Rows are points. To make a cloud, some directions were put in groups of two or more. Within a group, all points are equally far from the middle, so they leave a hole (a ring in 2 directions, a hollow ball in 3). The other directions are filled evenly. Then the cloud was stretched, turned, moved and blurred a little. Count the holes, and give their numbers of directions, smallest first.

Cloud (14 x 2):
[[ 0.26 -0.24]
 [ 1.99  3.10]
 [ 2.22  1.49]
 [ 0.91  5.60]
 [ 1.04 -0.41]
 [-3.07  1.65]
 [-2.19  2.37]
 [ 1.12 -2.35]
 [ 2.09 -1.09]
 [ 3.98 -0.36]
 [ 0.15 -3.05]
 [-0.18  0.52]
 [-1.23 -1.33]
 [-1.74  3.00]]
Holes: 0

Cloud (14 x 2):
[[ 3.17 -0.04]
 [ 3.16 -1.10]
 [-2.63  0.55]
 [ 2.76  1.11]
 [ 1.07  2.55]
 [ 3.11 -0.17]
 [ 2.28 -2.27]
 [ 2.88 -1.79]
 [ 1.20 -2.78]
 [ 1.29 -2.70]
 [ 3.16 -0.41]
 [ 1.64 -2.68]
 [ 1.40  2.41]
 [ 0.70  2.69]]
Holes: 1 (2)

Cloud, 22 rows:
[[ 1.36 -1.22 -2.26]
 [-2.02 -1.84 -1.42]
 [-2.06  1.44 -2.27]
 [ 2.43  1.43 -1.85]
 [-3.43  1.79  1.20]
 [ 1.12  1.35 -2.72]
 [ 0.73  1.41  4.28]
 [-1.41  2.17 -2.32]
 [ 1.27 -2.10 -1.55]
 [ 0.40 -3.35  1.09]
 [-2.45 -2.39  0.02]
 [-1.68  3.41  0.57]
 [ 2.28 -2.41  2.12]
 [ 0.15  2.59  3.47]
 [ 0.56 -0.44 -2.83]
 [-3.05  2.02  2.00]
 [-1.75  1.63  3.76]
 [-1.39  3.41  1.54]
 [ 1.17 -0.71  4.44]
 [ 3.23 -1.01 -0.13]
 [-1.78  3.37  0.76]
 [ 0.02 -3.33  1.79]]
Holes: 1 (3)

Cloud:
[[-1.51 -0.38 -1.95]
 [-0.43 -3.18  2.38]
 [-1.02 -1.76  0.47]
 [-0.10 -1.41 -0.18]
 [ 0.43  0.15  1.99]
 [-3.08  2.27  2.49]
 [ 1.88 -0.34 -2.41]
 [ 2.96  1.85 -0.34]
 [ 1.06  0.49 -4.06]
 [-0.79  2.78 -4.56]
 [-1.79  0.92 -2.16]
 [ 2.17  3.03 -3.23]
 [ 1.74 -3.81  3.28]
 [-2.17 -2.17 -3.23]
 [-1.38  1.44  2.53]
 [ 0.99  1.80 -1.12]
 [ 1.63 -1.66 -0.10]
 [-2.57 -0.24 -4.38]
 [-1.97  1.01  0.42]
 [-0.69 -1.48 -4.50]]
Holes: 0

Cloud (32 x 4):
[[ 0.07 -0.82  1.44  1.01]
 [ 0.55  2.32  5.32  3.26]
 [-2.12 -0.23  0.83  0.64]
 [ 0.22  0.58  3.70  3.27]
 [ 2.72  3.02  2.36  3.47]
 [-2.44 -0.32  3.48 -3.38]
 [-2.37 -3.41  0.18 -1.16]
 [ 0.16  2.42  1.77  0.54]
 [-1.00  1.96  4.37  1.50]
 [-1.08  0.94  3.80  1.07]
 [ 1.79  0.86  0.20  4.13]
 [-1.54 -2.33  0.42  1.50]
 [-0.11 -0.35 -0.45  1.22]
 [-0.80 -2.57 -4.47  0.04]
 [-0.78 -2.91  1.66 -0.84]
 [-1.09 -3.48 -2.58 -1.12]
 [ 0.72 -0.38  5.06  0.28]
 [-1.57 -0.77  2.64  1.82]
 [-1.87 -1.86 -2.53  0.74]
 [ 0.01  3.08  1.40  2.02]
 [ 0.05  0.20  5.93 -1.40]
 [-1.56 -2.40 -2.12 -0.95]
 [ 2.36 -1.60 -2.61  4.66]
 [-0.51 -3.24  1.43  0.96]
 [ 0.55 -1.89 -3.06  0.92]
 [-2.70 -3.33 -1.02 -1.05]
 [-0.72 -0.68  0.43  1.27]
 [ 0.27 -1.49 -4.99  4.03]
 [-0.02  0.64  1.18  0.29]
 [ 1.62 -0.84 -0.80 -0.85]
 [ 1.46 -0.65 -1.16  3.81]
 [ 1.99 -1.26  0.79  2.01]]
Holes: 0

Cloud, 27 rows:
[[-3.22 -3.69 -1.01 -2.42]
 [ 0.51 -2.58 -0.58 -1.61]
 [-2.74 -0.78 -0.62 -0.04]
 [-0.72 -2.90 -1.85  3.31]
 [ 0.99  0.24 -2.54 -3.92]
 [-2.65 -2.47 -1.80  0.68]
 [ 0.64 -1.34  2.97  1.43]
 [ 1.06  1.99 -0.21 -3.05]
 [-3.38 -1.23 -3.49 -2.91]
 [-0.58  0.86 -2.32  2.05]
 [ 0.38 -1.67 -3.73 -0.34]
 [-2.93 -1.27 -0.04 -0.12]
 [ 1.03  0.05 -4.84  0.80]
 [ 1.01  1.27 -3.18 -2.88]
 [-1.21  1.25 -1.17 -0.76]
 [-0.95 -2.29 -2.74 -3.41]
 [ 0.76 -1.10 -4.26  0.23]
 [ 4.71  1.35 -0.43  2.18]
 [ 2.69 -1.19  1.20  0.58]
 [ 3.27  1.28 -1.61 -0.55]
 [ 2.81  0.58  1.33 -0.73]
 [ 1.60 -0.35  1.12 -3.27]
 [ 3.73  1.77 -2.84  1.17]
 [ 1.46 -2.50  0.22  0.53]
 [ 0.50 -1.29 -4.57  2.19]
 [ 1.13  0.23 -4.87  0.95]
 [-2.47 -3.72  1.13 -2.06]]
Holes: 1 (3)

Cloud:
[[-2.72 -0.51  1.46 -2.46 -3.62  0.84]
 [ 1.51  2.17  0.51 -1.41 -2.52 -2.95]
 [ 0.35  1.52  1.24  1.52 -1.57 -4.74]
 [-1.68  1.79 -3.01 -0.16 -1.65 -0.56]
 [ 1.60 -1.64  1.00 -1.69  1.01  2.01]
 [ 0.48 -2.01  1.95 -2.49  1.24  1.67]
 [-1.55 -0.33 -3.13 -0.22  1.88  2.45]
 [-1.95 -0.62  3.34 -2.65  0.34  0.95]
 [-2.84  2.05 -0.48 -2.35  1.83  3.24]
 [-1.38 -1.18  1.06  2.79 -3.02 -0.41]
 [-1.23  0.71  2.89  0.09  2.92 -1.51]
 [ 1.41  1.54 -0.76  1.78  1.33 -2.62]
 [-4.26  3.16  1.78 -0.95 -0.31  4.26]
 [-5.66  1.15  0.05 -1.52  0.96  2.89]
 [-4.76 -2.91  1.83 -1.06 -1.34  2.63]
 [-0.28 -1.55 -1.96 -3.98  1.82  0.37]
 [-4.90  2.36  1.24 -2.19 -1.30  1.89]
 [-3.75  1.99  3.96  1.94  0.17 -1.36]
 [-2.48 -3.52  1.42 -0.56  3.04 -1.27]
 [-3.02  2.42  0.38 -2.10  1.53  3.18]
 [-0.58  1.17 -1.60  1.46 -0.67 -3.02]
 [-3.01  0.60 -2.29 -1.72  2.47  2.87]
 [-0.59  1.30  1.36 -2.23  2.32  0.02]
 [ 1.27 -2.52  0.97  1.63 -2.05 -3.03]
 [-1.36 -3.92  0.38  0.92  2.40  1.51]
 [ 0.99 -1.45 -1.10  0.34 -0.02 -4.66]
 [ 0.41 -3.02 -0.34  1.60  2.00  0.60]
 [-4.49  2.40  1.38 -1.00 -0.42  5.19]
 [-5.30  0.16  0.66  1.16  1.92  2.35]
 [ 0.82 -3.78  0.68 -0.14  3.04 -2.80]
 [ 0.11 -1.57  3.06  0.67  1.66  1.70]
 [ 1.68  1.64 -1.59 -2.87  0.90 -0.94]
 [-2.91  1.58  2.68 -0.24 -3.76  3.86]
 [-5.16  0.44  1.44  1.56  1.99  1.17]
 [ 0.95  2.32 -0.33 -1.49  1.99 -0.06]
 [ 3.26 -1.33  0.54 -0.65  0.00  0.05]
 [-1.36 -0.54 -1.53  1.59 -2.81  0.89]
 [-2.83  2.17  4.44  0.89 -0.76 -1.98]
 [-0.91  2.71  1.50  2.49 -1.95 -3.20]
 [-5.74  0.19  0.95 -0.08 -1.34  5.09]
 [-1.11  2.47 -1.02 -2.38 -3.19 -0.92]
 [ 2.02 -2.45  2.14 -0.89  1.83 -0.59]
 [ 2.22  2.31 -0.68  0.28 -0.93  0.97]
 [-1.56 -1.96  1.72  2.16  2.53  1.67]
 [ 2.53  0.15 -0.58 -1.04 -2.32  1.19]
 [-3.74 -2.76  3.42  0.49  0.82 -1.50]
 [ 0.04 -3.59  2.99  0.76  2.41 -0.32]
 [-1.03  0.45 -0.01 -3.54  2.10  0.86]
 [-4.35 -2.63  2.09 -0.56  1.50 -0.69]
 [ 0.15 -2.49  3.40  0.56  1.83  0.76]
 [-2.06 -1.36  1.79  2.74 -3.06 -0.17]
 [-2.08  1.70 -2.28  1.09 -1.88 -0.57]
 [-2.14  0.72  3.99 -1.60  0.55 -0.28]
 [-6.17  1.34  0.30 -0.40  0.26  3.48]
 [ 0.96 -4.27 -1.74 -0.10  0.94 -0.43]]
Holes: 3 (2, 2, 2)

Cloud, 71 rows:
[[-2.79  0.35  1.38 -0.25 -1.45  0.46 -3.54  1.32]
 [ 0.54 -0.11  3.02  2.17  2.21  0.39 -2.12 -0.04]
 [ 4.11  1.58  0.38  2.18  1.47  2.18  2.08 -2.25]
 [ 1.85 -0.26  0.49  1.69 -3.06 -0.17  1.72  0.64]
 [-3.20 -0.98  3.75 -1.07 -0.36 -1.64  1.66  1.05]
 [-1.07 -2.96 -1.08  1.64  2.30 -1.02  7.05 -2.62]
 [-1.63 -1.28  1.76  0.01  0.88 -0.10 -2.18  4.57]
 [-0.23  3.14 -0.72  2.98  1.77 -4.20 -2.73  2.87]
 [-1.08  3.34 -0.85 -3.76 -0.02 -3.10 -1.57  1.85]
 [-0.57  3.54 -0.25  2.54 -0.01 -2.07  0.91 -1.46]
 [ 2.83 -1.79  2.25  2.89  1.55 -2.68  2.11  2.21]
 [-0.22  2.16  1.85  2.42 -0.46 -4.83  0.83  1.81]
 [ 0.95  0.57  0.97  2.48 -0.12 -1.37 -0.06 -1.65]
 [ 0.38 -0.62  3.67  1.89 -0.42  1.89  0.57 -0.09]
 [ 0.23 -0.89 -2.53  2.00 -0.20 -3.40 -0.47 -1.73]
 [-2.26 -0.15  1.53  0.76  3.33 -0.04  2.32  1.50]
 [-1.77  1.56 -0.97 -1.01  2.44  1.21 -5.07  1.97]
 [ 3.20  1.58  1.90 -0.93  2.57  0.03 -4.80  0.54]
 [-1.86  0.45 -3.14  1.38  0.36 -1.88  2.64 -1.68]
 [-3.41  2.89 -1.35 -2.67 -2.67 -3.45 -3.17  1.41]
 [ 0.34 -1.72 -1.74 -2.32  2.95  3.27  0.62 -0.39]
 [ 2.21  2.40  0.26  1.28 -1.43 -4.39  0.82 -1.54]
 [-1.13 -2.49  0.14 -1.19  5.00  2.06  1.21 -1.77]
 [-0.61  2.55  0.92 -4.16  1.39 -1.37 -5.51  2.48]
 [-2.56 -1.77  0.82 -4.72  1.62 -0.66 -0.12  0.44]
 [ 0.05 -0.09  1.93  2.50  3.55 -2.81  4.97  1.37]
 [ 2.38  0.72  4.00 -2.97  2.40 -0.38  2.58  0.75]
 [-0.16 -1.86  0.12 -2.55 -3.54 -1.10 -1.96  1.40]
 [-3.00 -2.11 -1.22 -1.30  0.02 -3.74 -2.10  1.98]
 [-2.75 -0.38 -1.55 -0.72 -1.14  1.02 -0.25 -0.15]
 [ 2.60 -0.13  2.20 -1.00 -1.54  1.04  0.23 -0.81]
 [-3.36  3.83 -0.75 -2.94 -1.22 -4.67 -3.17 -0.81]
 [-1.06 -1.60 -1.34 -2.47  0.93 -3.13  5.13  3.35]
 [ 1.23  0.83 -2.29  1.34  4.04  1.56 -1.29 -1.35]
 [ 2.57 -0.66  2.28  0.37 -1.05  1.84 -2.71  2.13]
 [ 1.80  2.81  1.46  1.11 -0.67 -3.34 -3.97 -0.71]
 [-0.72  1.72  1.04  3.21  0.99  2.48  3.57 -1.39]
 [-0.75 -3.40 -0.25  1.48  3.45 -1.70  2.00  0.48]
 [-1.74  2.26  0.81 -3.02 -3.94 -3.64 -0.35  2.27]
 [-3.08 -1.69  0.59 -0.51  0.88 -3.04  4.78  1.88]
 [ 2.86  1.26 -1.45 -0.77  2.68 -3.10 -1.28  1.99]
 [-1.34 -1.93  2.75  1.07  3.75 -2.91 -0.04  3.50]
 [-0.01 -2.17 -1.26 -3.05  1.85  2.06 -2.90 -0.16]
 [ 0.62  2.19  3.55  1.08 -1.13  1.02 -3.40  3.46]
 [ 1.41 -0.25  1.26 -2.05 -4.98  1.76 -2.81 -2.85]
 [ 0.74  2.94  1.52  2.02  2.01 -1.82 -3.01  0.30]
 [ 2.77  0.71  0.59  3.12  5.20  3.11  0.21 -1.22]
 [ 1.57  0.11 -1.18  3.50 -0.07 -2.39  0.04 -0.98]
 [-1.15 -0.04  1.05 -2.89  0.40 -6.09  0.33 -2.01]
 [-1.66  2.66 -0.70 -0.16 -2.47 -2.05  0.56  3.01]
 [-0.50  0.20 -0.57 -0.31  3.74  1.27 -3.61 -0.66]
 [ 1.73  0.26  0.22  0.79 -2.04  1.94  1.89  0.62]
 [-1.33 -0.42 -1.95 -0.04  0.80 -3.55  1.81 -2.01]
 [ 3.82  1.45 -2.71  3.10  0.43 -2.57 -1.94 -0.12]
 [ 1.41  0.71  1.35  0.16  1.93 -3.80  2.62 -1.30]
 [ 3.28  0.14  4.87 -0.71  2.77  0.88  0.60  2.88]
 [ 2.30 -1.64 -1.93 -2.08 -0.08 -1.82 -0.01  0.44]
 [ 3.85 -0.68 -1.79  2.00 -0.43 -2.34 -3.79 -0.39]
 [ 1.18 -0.74  1.07  2.56 -1.07 -2.02 -0.02  4.56]
 [-0.89  2.42 -1.84  0.89  3.22 -2.85  0.19  1.28]
 [-0.76  0.75 -0.49  1.52 -0.43 -2.23  1.66 -3.06]
 [ 0.91  1.57 -0.82 -0.96  0.53 -2.25 -4.44 -1.79]
 [ 2.11  1.00  2.11  2.89 -1.28 -2.93 -1.21  2.75]
 [-1.96  1.29  0.78 -0.99 -0.52  1.72 -2.70  2.28]
 [-2.26 -0.53 -1.37  0.56  0.49  4.36  0.05 -1.14]
 [ 1.47  3.49  1.57  3.10 -2.65 -3.94 -2.41  2.09]
 [-0.16 -1.22 -2.32  1.33 -1.62  1.51 -1.29  2.62]
 [ 3.61  1.48  0.08 -0.44  2.10  0.16  0.16  2.56]
 [-1.92 -2.88  3.12 -1.44 -1.72  0.27  0.63  1.22]
 [ 1.68 -0.53  2.63  0.02  1.29  1.96  2.73  3.07]
 [ 0.18 -1.01 -1.81 -0.27  5.62  3.31 -0.85 -0.01]]
Holes: 1 (3)
